Rows are points. Examples show where two turns around zero, p and q, send a point. Where does a point land after both, in the order given? Backwards means that the second turn is done in reverse. Each puzzle has new turns, and all numbers are rounded.

Turn p:
[-33  14  18] => [-4 14 37]
[17  2  1] => [ -9   0 -15]
[-7 -9  7] => [9 9 3]
[ 23  -7 -26] => [  4 -24 -26]
Turn q:
[-11   9 -11] => [-9 13 -9]
[ 10 -48   2] => [10 -2 48]
[ 1 24 -4] => [-10  -4 -22]
[-17   8   8] => [ 11  12 -13]
[16  7  5] => [ -2 -18  -4]
Where do these land?
p, then q: [18 29  0] => [ 8 33  1]
p, then q: [ 11 -32  -2] => [-30 -15   3]
p, then q: [-7  8 15] => [ 10   2 -16]
p, then q backwards: [-21  -6 -13] => [  8 -17  17]

Turn p:
[-30  -6  20   0] => [16  9 -4 31]
[-26  26 -25  -3] => [ 40   9   4 -18]
[ 26 -16 -24 -19] => [-13 -35  -6 -22]
[ 12  -5  14 -14] => [-15  -4 -18   4]
[10  4 -9 25] => [ -9   8  24 -10]
[ 8 -3 25 12] => [-20  14   1  15]
Turn q:
[-13   6 -15  11] => [ -2  -4 -23  -4]
[-10   4   8  15] => [-10 -11  -3 -13]
[20  7 23 21] => [ 10 -24  21 -17]
[ 48 -20  -1 -15] => [40 18 30  7]
[-24  -1  -7   8] => [-16   2 -19  -8]
[-18  17 -27 -26] => [ -9   8 -26  35]
[ -3 -14  20 -14] => [-14  13  21  -1]
Where do these land?
p, then q: [-15  14  27 -27] => [ 28 -10 -31   6]
p, then q: [ 14   7 -33  27] => [-23   6  36  15]
p, then q: [ -8  -9 -25  24] => [-7 -1 35 -8]
q, then p: [ 5 -6 21  0] => [ -3   7 -14  16]
q, then p backwards: [ 6 -1  5 13] => [  2   2 -15  -2]
q, then p: [ -2  -5   6 -37] => [ 3 35 13  7]

Turn p:
[-24 -30  14 -11  -4   8] => [  7  19 -31 -21   1   3]
[ -5  26 -16  18  12  15] => [-14 -11   8  15  -4 -32]
[ 18   6 -13  23   4  -3] => [ -5 -16  13  15  19  -5]
[ 15   2 -26   9  -2  13] => [ 15  -6   9  20  12 -16]
[-14   4 -33  -4  -7   1] => [  7   8 -11  31  -8 -10]
[ 13  -6  33   3   3 -37] => [-19 -11   7 -19   6  42]
[ -6  10  -7   0 -25  16] => [  3  26  10   9   0 -14]
[  4 -12  48 -36  18 -13] => [  5  -9  -5 -50 -24  32]
Turn q:
[-25  11  12  14  -8  23] => [ 5  3 34  9 14 14]
[  0  -9   7   0  -6 -27] => [ -4  20 -19  -3   9  -5]
[ 13 -27 -39  -5  11   0] => [  7  -7 -24  -9 -40  14]
[ 26  16  10  -5 -15  32] => [  7 -15  31  -5  -9 -31]
[ 18   6   4 -10  21  37] => [ -6 -37  22 -17 -10  -6]
[ -6   5  14 -27  -8 -47] => [  8  13 -40   2  34 -17]
[ -4 -30   1  10  -4  17] => [  5  13  13 -21 -15  16]
[-15  21   1   4  -2  -3] => [ 0 -2  5 21 15  3]
[ -7   7  -8  21  11 -32] => [-23  13 -21  22   4  10]
Where do these land?
q, then p: [ -8  19  19  -5 -22 -33] => [-23 -38   3  18  -6  -2]
p, then q: [  7 -24 -25 -15  18  11] => [ -9   4 -16  -7 -37 -13]
p, then q: [-11  13  14  37   7  20] => [ -2   3 -29   4  30  22]
p, then q: [-13  15  11 -19 -36   2] => [  6  -7  21  26  21 -24]
q, then p: [  3 -33  -6  -3  14   8] => [ 26  21   4  -1 -15  -5]
q, then p: [ 19  -7 -11 -10  16  18] => [ 19  21 -10  -2   5  16]
q, then p backwards: [14  6 12 33 -8 13] => [ -1  36   7   7 -16   3]
q, then p backwards: [-11  20  23 -12  -6 -20] => [  3 -19 -12  30  -9  12]
q, then p: [  1  -8 -38  -6  17 -19] => [ 19  16  -3  30  19 -17]

Turn p:
[ -3  -5   5  -1  -2  -3  -5 -22] => [ -4  -7 -12  -9 -11   7   6  -9]
[15 24 -7 16  4 -1 11  1] => [-8 -9  0 20 24 10  0  1]
[19 -4  6 11 -5 -5 44  8] => [15 -4  3 -4 40 -3 25  7]
[ 18 -11   3  12  -6  -8 -11   0] => [  6   5   3  14  -7   4  19 -12]
[-17  -7   5  -2  -9  18  -6   8] => [ 13  -5   4  -5 -17  -5  -9  16]
[-16   2  10   9  11  -1  -1   1] => [ -3   7 -15   1  -4   2  -3  16]
[  1 -16 -20 -11   3  -3 -13  -5] => [ -7  11  16 -11 -14   8  -2 -14]
[-35  21   3 -18  -3  -6  -4   3] => [-23  -7  -9 -10  -9 -22 -22  16]
[ 17  -5  -4 -15   7  10 -14   6] => [ 12   9  10   4  -4   1 -14 -19]
Turn q:
[-17 -22  -8 -18   5  -5   7   2] => [-25  -9  -2 -11   2  -2  14  17]
[ -1  12  -6  -3  23  15 -11   4] => [ 15  -2  10 -20  -2  -4 -15  11]
[  2   4  -2 -15  15   6  11   0] => [ -4 -10   7 -13 -14  -9  -3   2]
[-12  -8   2  -7   1  -1  13 -19] => [-15 -21   8   2   4   2   6  -3]
[ -5 -12  -8  -3  -1  -2  -1 -20] => [ -9 -16  -5  -6  13   7   4  -4]
[  4  16  15   9  14  -4 -14  11] => [ 19   7   1  10  -9   1 -19  13]
[ 15   3   6  16 -17 -20  -6   4] => [  4  15 -19  22   0   6  -4 -11]
[ -5 -20   4  21 -14  -8  12   2] => [ -9   3  -7  23  18 -11  14  -2]
[-18   5 -20 -12   2   3  12 -11] => [-23  -6  15 -17   6   2  -4  -5]
[ 15  28  12  -7 -17  22 -21  15] => [ 34  24  12  -6 -18  17   4  -8]
[ 22  -7   6  19 -12  -6  -2  10] => [ 13  13 -20  17   2  -9   5  -9]
Where do these land?
p, then q: [ 14   4 -20  14  -5  -9  -6  -2] => [  5 -11  19  16  10  -8   4   1]
p, then q: [ 12 -35   9  14  15   8   4  -3] => [ 13   1   9 -14 -20 -14   0 -30]
q, then p: [ -5  10   5  11 -20   4  -2   2] => [  3 -10 -16  10   9  11  -3   2]
q, then p: [16  6  8  5  5  7 -3 -6] => [  4  -2   4   4  -1   6  11 -17]
q, then p backwards: [-21  12   4   9  13  -8 -10   4] => [ -9  12 -14   5  10  15   3  17]
p, then q: [-11   1   0 -48  17  -5  -8  13] => [ -4   0  -9  -4 -11  47 -22   7]
p, then q: [  8   3   2   8 -12  -4  19  -4] => [ -8 -12  -4   0  -3 -20   2   6]
p, then q: [ -6   1 -20  11  -8   7   5  16] => [12  6  6 17 -9 -7  7 16]
q, then p backwards: [-27  -5  11  12 -20   4 -10  -5] => [ 17   3 -17  26   5  -1  14   9]
p, then q: [  7   2  17 -15   2  -9   4  -3] => [-13  -9 -11  -8   1   5 -14  -7]
p, then q backwards: [ 13   0 -16 -20  13   5   7 -11] => [ -2  17 -22   4  -6   6  -3 -17]
